Each point is reached from the start by the listed moves, each made once or not at all, plus a little noise. Is the number of moves made odd or even? Then give how often each move was made.
In the rows, zero is written as 128.

Moves:
(1): [168 178 164]
(2): [ 82 176 112]
Start: [ 92 118 115]
Points:
[ 84 213 137] -> even (1, 1)
[ 93 119 118] -> even (0, 0)

Moves:
(1): [176 164 123 121 150  96]
(2): [ 80 199 124 148 156 101]
(3): [136 112 185 136 137 134]
(4): [146 140 135 172 160 168]
Start: [113 142 121 122 126 101]
Points:
[177 193 121 159 179 107] -> even (1, 0, 0, 1)
[121 127 176 131 137 108] -> odd (0, 0, 1, 0)
[112 249 111 135 177  41] -> even (1, 1, 0, 0)

Moves:
(1): [159 107 120 110 114 109]
(2): [143 154 159 146 118  99]
(3): [110  97 165 118 107 122]
(4): [134 114 119 171  97 155]
(5): [160  83 152 145 183 139]
(6): [146 139 129  86  97 164]
Start: [139 141 155 104 140 142]
Points:
[198  47 209  47 131 163] -> even (1, 0, 1, 0, 1, 1)
[154  89 185  74 100 117] -> even (1, 0, 1, 0, 0, 0)
[223  76 165 104 127 203] -> even (1, 0, 0, 1, 1, 1)
[173  72 211  73 134 180] -> odd (0, 0, 1, 0, 1, 1)

Moves:
(1): [171 115 147 162 147 128 143 114 161 137]
(2): [110 163 150 119 141 131 154 112 150 109]
(3): [119  95 150 128  98 130 111  83 142 112]
(4): [106 143 121 159 133  96 127 108 121 140]
(5): [109 106 147 131 183 125 130 137 120 129]
(6): [121 125 110 151 137 163 128 120 150 114]
(7): [130 109 115 114 108 133 179 128 126 121]
(8): [114 126 151 148 125 133 132 162 143 135]
(9): [121 122 114 114 138 107 129 137 164 139]
Start: [151 137 133 150 139 122 140 157 131 110]
Points:
[ 86 159 153 160 221  67 169 138 174 114] -> even (0, 1, 0, 1, 1, 0, 0, 0, 1)
[156 104 150 238 142 126 137  70 192 101] -> even (1, 0, 1, 1, 0, 1, 0, 0, 0)
[ 76 125 148 188 122 118 204 110 231  83] -> odd (0, 1, 1, 1, 0, 1, 1, 1, 1)
[131 108 169 191 220 144 240 170 249  98] -> odd (1, 1, 0, 0, 1, 1, 1, 1, 1)
[115 151 173 143 207 122 169 149 146  91] -> even (0, 1, 0, 0, 1, 0, 0, 0, 0)
[138  62 154 225 176 128 190  78 182  95] -> even (1, 0, 1, 1, 1, 1, 1, 0, 0)

Moves:
(1): [151  88 168 144 108  87 119  96 145 117 113 141 114]
(2): [164 165 150 121 106 100 151 142 145 112 137 139  85]
(3): [128 123 126 132 130  90 114 120 101 131 109 108 132]
(4): [127 126  93 138 106  96 110 118 147 116 136 117 103]
(5): [153 118 110 126 190 114 130 156 122 130 124  87 124]
(6): [137 144 129 158 114 154 102 128 130 103 128 125 127]
(7): [118 139 150 168 118 136 192 131 145 134 133 128 124]
(8): [123 115 127 116 114 124 114 178 151 113 116  96 150]
(9): [ 96 133 127 140 137 100 103 154 174 116 143 153 168]
(10): [122 142  96 129 120 137 116 129 130 161 123 165 147]
(11): [119 140 153 140 123 125 125 101 126 167 185 107 141]
Start: [148 130 143 121 107 160 131 144 105 104  88 135 135]
Points:
[161 156 249 196  54  64 178 127 204 114 162 166 126] -> odd (1, 1, 0, 0, 0, 0, 1, 0, 1, 0, 1)
[152 166 137 193 118 184 140 191 142 140 130  77 184] -> even (0, 0, 0, 0, 1, 1, 1, 1, 0, 1, 1)
[200 139 155 143 129  56 107 176 183 103  87 182 133] -> odd (1, 1, 0, 0, 1, 0, 0, 0, 1, 1, 0)
[158 158 130 166 111  22 144 246 198  63  94  63 128] -> odd (0, 1, 1, 1, 1, 0, 1, 1, 1, 0, 0)
[147 137 180 233 119  79 110 132 156 145 125 117 187] -> even (1, 0, 1, 0, 1, 1, 1, 0, 1, 1, 1)

Moves:
(1): [135 128 117 132 145 137 118 152 130 131 131 141 136  97 105 132]
(2): [128 113  98 115 110  95 139 138 136 142 121 129 126 121 113 120]
(3): [139 133 135 117 146 130 140 145 122 121 120 105 134 118 118 128]
(4): [111 144 119 102 157 128 111 141 153 119 111 152 152 132 138 147]
(5): [113 144 135 116 125 138 135 124 120 128 150 154  98 118 118 116]
(6): [155 102 151 122 144 159 143 117 143 142 125 111 116 123 143 133]
(7): [128 132 130 146 120 114 148 151 114 137 106 137 155 139 123 129]
(8): [140 140 134 135 127 127 117 145 132 138 136 104 163 127 125 129]
(9): [127 119 134 130 134 121 133 138 110 127 140 134 118 113 110 129]
(10): [124 128 134 104 128 142 109 132 151 127 119 131 129 114 115 138]
(11): [133 112 111 114 127 132 126 136 143 135 121 112 150 122 140 130]
(12): [150 119 135 145 132 151 120 126 124 133 122 143 129 126 120 115]
(13): [140 153 136 135 118 116 127 148 121 120 134 102 135 127 137 134]
(14): [123 119 113 128 136 122 137 126 139 117 132 144 119 143 122 140]
Start: [106 138 126 116 111 121 134 122 141 122 126 111 110 126 116 128]
Points:
[108 163 112  90 130 112 121 220 149 135 108 181 137  60  44 134] -> odd (1, 1, 0, 1, 1, 0, 1, 0, 1, 1, 0, 1, 1, 0)
[143 136 141  99 135 150 148 211 166 144 140 100 149  72  75 157] -> even (1, 0, 0, 0, 1, 1, 1, 1, 1, 1, 1, 0, 1, 1)
[138 181 137 105 151 127 120 209 172 110  81 102 201 130  90 163] -> even (0, 0, 1, 1, 0, 0, 1, 1, 0, 1, 0, 1, 1, 1)
[157 171 152 118 180 163 153 217 159 131 116 125 167  96  87 149] -> even (1, 0, 1, 1, 1, 1, 1, 1, 0, 0, 0, 1, 1, 1)
[143 183 132 108 163 134 131 249 128 131 118 117 199  65  72 137] -> even (1, 0, 1, 1, 1, 0, 1, 1, 1, 0, 1, 1, 1, 0)
